Each row of a before or after table is a point. The points were changed in one or more steps. Then noise was added and the rows were shuffled. The steps act on how far a point lies along the listed directions, d1 being the first. What was done? A step turns or swaps two directions, mirrors them in a line or flattens them onto one, adds a multiple of one to another, or multiplies one. Angles are multiples of 10 degrees, from the lower direction toward the higher: turns from -170 to 170, lines from 10 to 170 but not 90. Use the fewest steps. Two steps may share a direction if one is a turn and the other turns, adds or multiplies; they go together, in the order done. Otherwise the lowest direction goes first.
(in the rows, 128 means zero)

Directions:
(1): [150  84 162]
(2): [168 116  85]
(3): [166 166 153]
Before:
[[134 126 137]
 [ 49 113 167]
 [185 133 177]
 [112 148 150]
 [122 106 199]
 [128 176 140]
 [114 109 136]
 [121 154 123]
 [148 190 121]
 [132 104 153]
 [ 96 121  99]
 [144  67 136]
 [148 110 142]]
After (13 x 3):
[[162 194 202]
 [103  89  84]
 [ 60 118 148]
 [190 149 138]
 [130 135 142]
 [114 144 153]
 [105 100 132]
 [159 119 142]
 [131 108 200]
 [111 120 156]
 [202 181 127]
 [156 130 118]
 [120  25 135]]
Steps: mirror d1 and d2 in the line at 140 degrees; multiply d3 by 1.6

Directions:
(1): [126 164 114  80 162 175]
(2): [142 102  63 148 108 163]
(3): [111 175  93 167 159  99]
(4): [169 160 160 171 119 165]
Before:
[[154 167 124 127 136 195]
 [131 180 117 133 152 175]
 [163 153 147 142 118 188]
 [160 169 127 157 126 139]
 [128 119 130 141  94 107]
 [117 132 135 151 127  94]
 [145 103 166 144  99 101]
 [141 141 178 141 124  94]
 [123 107 160 132 110 138]
 [184 148 116 147 109 184]
 [177 150 119 176 117 181]
 [133 119 143 148 118 129]
 [148 147 168 174 122 116]
 [128 136 116 178 113 100]]
After (14 x 6):
[[133 140 120 184 112 106]
 [198 178 171 179 111 220]
 [184 188 145 184 119 162]
 [113 130 135 150 129  94]
 [154 148 187 153 122 103]
 [175 166 189 201 116 140]
 [151 109 174 149  97 105]
 [148 194 131 151 145 193]
 [215 173 142 181 100 215]
 [126 119 132 140  93 105]
 [143 122 150 154 118 136]
 [180 188 144 155 129 218]
 [214 183 149 215 109 214]
 [127 110 164 136 109 141]]
Steps: multiply d4 by 2

Directions:
(1): [160 122 158  79 181 143 174 124]
(2): [150 165 103 173 146 183 142  90]
(3): [149 194 135 137 155 105 108 183]
(4): [ 88 150 120 111  93 170 175 172]
Before (14 x 8):
[[123 128 135  95 111 105 131 139]
 [131  78 134  65 118 128 151 142]
 [138 128 150  79 148 111 158 184]
 [ 98  56 154  65  97  89 153 133]
 [156  96 182  88 150  32  98 150]
 [128 170 138 156 124 115 105 215]
 [148 171 129 157 153 133 125 155]
 [156  82 154  98 122 102 136  97]
 [ 58  93  99 123  58 166 166 144]
 [117 140 144 106 115  79 138 148]
 [128 125 116 129  86 122 123 181]
 [122 148 146 138 139  96  92 168]
 [141  83 153  93 151  91 127  81]
 [107  46 171  76 100  69 118 133]]
After:
[[169 147 159 136 175 100 107 182]
 [175  97 140 105 140 104 125 140]
 [108  66 126  71  90 141 156 140]
 [124 136 148 133 142  97  93 156]
 [101  89 127 121  53 127 140 123]
 [114 119 137  86 117 125 163 183]
 [122 112 136  90 110 110 136 125]
 [ 80  28 146  63  74 102 163 109]
 [ 65  99 114 124  60 123 130 119]
 [154  49 151  79 174 129 167  74]
 [150 182 130 159 158 131 123 165]
 [ 74  90 139 116  46  75 108 170]
 [116 121 144 101 112  83 142 133]
 [ 72  15 156  82  57  92 127 117]]
Steps: swap d1 and d4; add 0.5 times d2 to d3

Directions:
(1): [103 143 145 173  85 118 173 118  86 188 151]
(2): [103 137 188 175 165  87 126 169 121  98  99]
Before, 11 rows:
[[159 112  73  84 104 182  96 110 144 118 165]
 [145 104  90  58 109 158 143  91 122 137 160]
 [ 78 151 192 211 165  84 153 165  82 119 105]
 [105 144 169 165 108  95 146 143 107 147 116]
 [117 115 145 129 149 128 126 148 152  89 100]
 [140 111 107 110 178 124  82 131 160  50  85]
 [130 108 100  94 131 141  99 128 145 124 117]
 [135 110 114 117 101 145 140  94 121 113 128]
 [ 89 161 215 198 134  93 158 150  77 153 118]
 [139 121  68 103 103 155 143 120 125 135 134]
 [114 135 179 135 137 110 127 139 106 140 117]]
After, 11 rows:
[[109 138 190 143 141 102 132 144 102 142 115]
 [133 107  94  87 133 148  93 125 151 123 114]
 [ 75 167 236 221 131  78 169 161  66 156 117]
 [ 65 157 219 236 171  69 159 178  72 117  98]
 [153 102  76  45 102 166 143  83 127 143 165]
 [138 111 108 113  99 149 139  90 121 119 131]
 [167 109  53  65  98 195  94 101 151 120 169]
 [147 107 105 100 193 123  69 136 171  28  78]
 [ 97 149 181 178 106  85 152 145  99 149 117]
 [143 119  58  94  96 162 144 111 126 138 139]
 [117 115 149 128 159 124 120 152 157  78  94]]
Steps: multiply d1 by 1.3; multiply d2 by 1.3

Directions:
(1): [189 103  76 110 110 104 191 139 125 153 158 148  92 160]
(2): [ 75 112 124 172 169 117 160 144 141 107 110 176 141 200]
Before, 11 rows:
[[174 111  89 109 105  89 177 127 109 148 138 138 101 159]
 [143 113  99 133 129 106 175 134 153 138 144 159 129 177]
 [201 136 147  85  81 127  97 110 130 164 147  69  93  48]
 [188 143 132 108  86 143  82 111 120 144 161  83 109  59]
 [192 112  90  82  79 143 129 118 111 154 157 111 106  91]
 [172 115  85 110 153 111 184 137 145 162 168 145  84 146]
 [205 133 117  83  81 138 128 135 115 132 151  87 102  50]
 [218 152 129  49  80 136  87  95 113 170 145  46 101  30]
 [171 138 134  98  70 140  79 115 118 155 147  94  98  46]
 [158 124 110 120 128 118 162 140 128 145 136 143  98 161]
 [128 110 134 150 160 121 183 128 154 131 124 172 132 183]]
After:
[[ 46 112 168 192 185 116 132 137 161 102  90 162 149 183]
 [120 149 162 122 132 142  90 124 123 131 115 108 127 105]
 [ 53 118 151 161 154 158  95 124 126  97  99 147 166 143]
 [ 48 110 138 188 155 127 123 146 148 104 107 189 132 183]
 [ 65 120 142 194 171 126 124 139 145  98 119 169 146 189]
 [139 153 153 110 106 139  87 108 141 136 130  97 145  79]
 [178 146 159  96 109 147 115 106 140 154 139 105 124  73]
 [ 98 161 172 124 166 155  75 114 147 131 129  93 142  67]
 [ 23 127 152 187 214 126 133 131 151  89  72 174 169 212]
 [ 94 153 169 130 127 125  76 103 110 117  93  93 151  94]
 [ 52 128 157 181 177 137 129 156 138  71  93 156 159 150]]
Steps: turn d1 and d2 by -160 degrees
